Rows are points. Each copy is the shape, with its points in the same order, stretched, turned, moved and blurred by noise. Is it also mirrored, or only turned?
In the rows, zero is written as 128.

Shape (6 x 3):
201 193 128
112 79 191
141 168 74
130 130 142
125 139 55
121 154 173
Copy 1 (6 x 3):
24 164 97
162 63 185
110 168 69
130 124 134
144 141 46
118 155 168
Copy 1 is: mirrored
Copy 2 (6 x 3):
89 212 87
90 66 140
155 199 108
119 147 118
174 173 94
89 140 152
Copy 2 is: mirrored
Copy 3 (6 x 3):
64 229 189
129 62 111
112 224 125
116 135 129
122 208 82
140 133 178
Copy 3 is: mirrored
Copy 4 (6 x 3):
147 43 91
180 172 133
73 72 116
140 122 132
48 94 111
163 106 155
Copy 4 is: mirrored

Shape (8 x 4):
172 118 148 121
95 99 117 104
108 118 96 126
198 157 138 176
99 144 114 107
139 157 142 116
140 134 143 115
147 159 157 184
Copy 1 (8 x 4):
117 132 183 105
96 125 77 126
118 121 89 111
169 111 214 101
131 132 77 145
150 141 134 141
129 137 133 130
173 102 165 148
Copy 1 is: only turned
Copy 2 (8 x 4):
75 100 159 88
172 117 116 140
147 134 98 134
7 110 143 93
155 145 130 161
99 130 165 140
104 116 156 126
40 93 133 154
Copy 2 is: mirrored
Copy 3 (8 x 4):
131 106 188 114
133 105 105 139
127 119 94 104
116 136 186 69
143 141 98 132
136 141 154 120
133 120 150 128
84 162 146 99
Copy 3 is: mirrored
Copy 4 (8 x 4):
132 108 76 121
134 117 176 111
111 121 170 131
116 129 39 165
115 144 175 117
120 151 115 115
128 130 111 119
150 146 76 174
Copy 4 is: only turned

Shape (8 x 4):
119 148 143 153
144 108 187 125
61 117 173 133
218 153 152 191
82 87 119 155
202 120 155 136
118 130 120 133
117 135 133 145
Copy 1 (8 x 4):
161 107 143 149
177 128 128 102
206 74 100 150
133 184 206 115
189 134 90 169
132 176 156 93
148 121 118 148
159 116 127 147
Copy 1 is: only turned
Copy 2 (8 x 4):
93 123 98 115
136 169 135 53
164 133 25 92
7 140 214 53
163 53 68 98
95 147 218 58
126 95 112 124
115 110 108 111
Copy 2 is: only turned
Copy 3 (8 x 4):
140 106 93 140
108 191 135 134
91 106 132 166
179 181 44 110
99 80 124 102
152 205 116 91
139 106 126 114
138 106 112 128
Copy 3 is: mirrored
Copy 4 (8 x 4):
128 166 135 149
88 176 120 187
68 204 128 130
189 137 109 224
92 162 101 99
133 132 115 205
114 141 135 130
117 160 130 139
Copy 4 is: only turned
